Each wall is flat, endless, passes through zero and stands at right angles to its row. A trip goes straight from one point to another. List the walls that it crosses, first one first.

Walls:
(1): [-0.13 -3.79  2.00]
(2): [2.79 1.31 0.89]
(3): [ 0.52 -1.53 -1.11]
(4): [-0.51 -1.27  0.69]
(5): [-0.72  2.80  0.61]
(6): [-1.05  0.37 -0.69]
Trips:
[ 0.67  1.27 -0.88] to [ 1.02 -0.41 -1.40] => 3, 5, 6
[-2.58  0.32  0.18] to [-0.88  2.71 -1.97] => 4
[-0.42 -0.42  0.14] to [-1.14  0.92 -3.56] => 1, 4, 5
[-1.86  2.12  0.57] to [ 0.68  1.13 -0.58] => 2
[-0.11  0.87 -0.53] to [-1.03  0.37 -2.22] => 2, 3
[-1.84  1.15 -0.67] to [-1.32 -1.41 -2.44] => 3, 5, 4, 1
[-0.81 -1.73  0.62] to [-0.78 -0.26  0.64] => 6, 3, 5
[-0.41  1.31 -1.80] to [-2.50 -0.64 -0.98] => 3, 4, 5, 1
[ 2.90  0.61 -1.77] to [ 1.19 -0.66 -1.65] => none

Walls:
(1): [-0.06  0.38  1.26 -0.84 -0.52 -0.38 -0.08  0.50]
(2): [ 0.39 -0.14 -1.91  3.91 -2.70  0.67 -0.07  3.80]
(3): [-1.33 -1.70 -0.94 -2.92 -1.77  1.46  1.60  2.51]
(4): [-1.99  3.46  3.37  1.31 -0.92  0.93  2.47 -0.72]
Trips:
[ 0.09  2.39  1.11 -0.72 -1.54 -0.47  2.53  2.14] to [ 0.02 -0.89 -0.18 -0.88 -1.10 -0.16 -1.33 -0.51] => 4, 2
[-0.07 -1.23 -2.09 -0.84 -1.44  0.56  1.57  2.71] to [-0.21 -0.97  0.73 -2.23 -3.33  0.12 -0.92 -0.57] => 1, 2
[-2.53 -1.29  1.09 -0.08  0.46 -2.10  1.81  0.21] to [-2.96 -0.37  1.85 -0.30 -3.26 -1.17 -0.70  1.74] => 2
[ 0.51 -2.31 -0.06 -0.61 -1.23  1.65  2.72  1.62] to [-0.79  0.75  0.69  0.46  1.99 -0.61  0.39  0.31] => 4, 2, 3
[ 0.55 -0.44  1.67  0.95  0.96 -0.94 -2.39  0.72] to [-0.23  1.56 -0.09  3.42 -1.96  0.76 -1.24 -1.02] => 4, 1
[ 2.64  0.24 -1.20 -0.40  1.60 -0.72 -1.38 -1.30] to [ 0.06 -0.94 -0.18 -1.38  0.74  0.44 -0.97  0.49] => 3, 1
[-0.61 -0.21 -1.44  0.13 -1.04 -1.02  2.15 -0.20] to [-1.63 -1.34 -0.95  3.54  2.10  1.87 -0.07  1.19] => 4, 3

Walls:
(1): [ 2.63  1.59 -0.43  2.22  0.15 -1.21  0.33 -2.09 -2.14  0.72 -0.79  2.53]
(2): [-0.64  0.65  0.05 -2.89  1.42  0.30  1.55 -2.04 -1.53 -0.02 -0.87 -0.26]
(3): [ 0.27 -1.17  0.34  0.21 -3.56  1.07  2.08  2.21 -2.63  1.20  1.27  0.48]
(4): [-3.52 -2.10 -2.18 -1.11  4.53  0.27  1.68  1.43 -0.85 -0.70 -3.35 -0.48]
(5): [-0.84  0.04  0.67  0.62  1.53  0.05  1.69  0.12 -2.59  0.81  0.77 -3.42]
Trips:
[-0.45  2.20  0.45  2.30  0.04  1.27 -0.17 -2.56 -1.70 -0.04 -0.64  0.03] to [ 3.75 -1.43 -2.20  1.12  0.34  0.47  1.28 -1.47  0.94 -0.69  0.08 -2.50] => 2
[ 1.43 -0.39  1.55 -0.27 -0.58 -1.47  0.18 -1.48 -2.42 -0.52  3.34  1.56] to [-0.66  1.17  0.71  0.59  0.34  2.21 -0.03 -2.08  2.74 -1.76  1.66  1.33] => 5, 3, 2, 1
[ 1.23 -1.60 -2.74 -1.52 -2.75  2.28  1.10 -1.59 -0.46 -2.33 -0.31  0.12] to [-1.97  0.88 -2.35  0.39 -0.89 -0.92  1.07 -1.35 -2.47 -0.19 -0.52  1.26] => 1, 4, 5
[ 0.78  0.12 -1.49  1.32 -1.93 -0.73  0.89  0.05 -1.96  1.74  1.37  0.06] to [ 2.77  1.48  1.42  0.92 -0.31  0.01 -1.60 -0.54  0.39  0.05 -0.71 -0.30] => 5, 3
[-0.31 -0.98 -0.08 -0.65  1.62  0.45 -0.65  0.10  2.96  2.21  1.29  0.80] to [-0.14 -2.44  2.66 -0.35 -0.53 -0.20 -2.65  0.99  0.77 -0.74 -3.19 -1.36] => none
[-0.03  1.86 -0.53  1.04 -0.95  0.39  1.71  2.54 -0.14  0.55 -1.30  1.33] to [ 1.71 -2.33 -0.39  1.11  0.42 -1.93 -0.72  1.44  5.95 -1.68  0.54 -2.00] => 1, 4, 3
[-1.50  1.50 -1.28  1.67  0.26 -0.35 -3.41 -0.73 -1.18  0.58 -1.17 -0.77] to [-1.62  1.75 -0.68  1.50  2.22 -2.00  0.13  0.05  1.16 -0.51 -1.00  1.09] => 5
[ 2.63  2.79 -1.85 -1.21 -0.41 -1.75 -0.14  0.92 -0.81  0.24  3.23  1.35] to [ 1.33  0.38 -1.69  3.11  0.63  2.19  1.02 -1.78  0.93 -1.28  1.25  0.84] => 3

Walls:
(1): [ 2.70 -1.22  1.71  0.45  1.06 -0.72  2.05 -0.11 -0.08  0.00 -1.83 -1.69
  1.40 -0.51  0.01 -0.18  0.97  1.64  0.13 -0.52 -1.67  2.74  0.15 -0.31]
(2): [-2.41 -0.76 -0.24  2.89  2.58 -0.06  2.94  2.87 -1.06  2.71  1.60  1.87
  0.22 -0.68  1.90 -0.22  0.33  0.26  1.53  1.82 -4.14  0.20 -1.46 -2.55]
(3): [-1.71 -0.84 -2.54 -0.38 -0.21  2.84 -1.86  0.22  2.65  0.19 -1.86  0.82
 -1.52  0.44  3.33  2.70  0.05 -1.35 -0.28 -0.35 -0.38 -0.30 -1.84 -0.13]
(4): [ 1.32 -1.26 -0.12  0.00 -0.37 -0.48  0.46  0.10  2.10  1.11  0.21 -2.87
  5.75 -1.91  0.84 -1.98 -3.18 -1.17 -1.62 -0.55 -3.70  0.15  0.42  0.80]
(5): [-2.66 -0.98  0.69 -0.26 -2.94 -0.16  0.77 -0.70 -1.09 -3.18 -0.95  1.33
  1.77  1.79  0.06 -1.24 -0.68  0.42  2.46  3.29  0.89  0.10  1.70 -0.37]
(6): [-0.99  1.68 -1.83 -1.98 -0.79 -3.01  0.00 -2.89 -2.36 -1.43 -0.68 -0.17
 -0.89  1.26 -1.14 -0.31 -1.13 -1.69  0.05 -0.58 -0.45 -1.54 -2.41 -1.96]
(7): [ 2.74 -0.12 -2.97  0.38  0.26 -1.28 -0.18 -0.03 -0.93 -2.48 -0.25  0.21
 -0.78 -0.14 -1.57  1.18  2.14  1.28  0.88 -0.93  1.38  2.04 -0.15  0.90]
(8): [-1.38 -2.75  0.63 -1.73 -0.46  0.07 -0.88 -0.64  0.34 -2.57  1.02  1.56
  2.89 -1.61  1.94 -0.30 -2.35 -2.23 -1.81  0.64  0.01 -3.60 -1.81  4.41]
(9): [-2.33  0.90 -2.53  0.78  1.36  0.22 -1.24 -1.01 -0.13  3.12 -0.48 -3.15
 -2.86  0.74  1.06  0.90  1.06  1.11 -1.05 -0.76  0.78 -0.88 -0.19 -0.71]
Trips:
[ 1.82  1.34 -0.57  0.02 -1.55 -0.58 -0.44  0.38  0.64 -1.44  3.21 -0.39
 -2.31 -0.06  1.43 -1.65 -0.06 -1.00  0.06 -1.99  4.44 -1.37 -1.59  0.76] to [ 0.11 -0.69  1.09 -0.96  1.23 -2.31 -1.24 -1.09  1.48 -0.74  1.48 -0.43
  0.34 -0.09 -1.44  1.32 -2.21 -0.80 -1.24  0.61 -2.04 -1.27  2.37  0.47] => 9, 4, 7
[-1.52  0.84  1.96  2.68 -2.36  0.10  0.65 -0.04  0.48 -1.19 -0.70 -1.46
 -0.60 -0.09 -0.77  1.90 -2.31 -0.92 -1.64 -0.67 -1.29  0.09 -1.09  0.68] to [ 0.76 -1.01  0.13 -1.26 -0.21  0.44 -0.16 -1.02 -1.97 -1.31 -0.82  0.34
  0.13 -0.73 -1.11  0.17 -2.31  1.49  1.31  0.22 -1.44 -0.53 -0.50  0.90] => 1, 3, 7
[-0.32 -0.86 -2.10  3.31 -0.40  1.37 -1.28  1.15 -1.01  0.94  2.58 -0.98
 -3.19 -1.32 -0.20 -1.13 -1.05  0.48  0.84 -0.70 -0.61  0.53 -0.16 -2.23] to [ 2.16  0.91 -1.33 -1.31  1.11 -0.43 -2.37  1.50  1.12 -4.12 -1.97  0.14
 -0.51  0.41 -2.49  1.28  0.83  0.46  2.84  4.04  0.80  1.19  0.32  1.86] => 5, 2, 9, 1
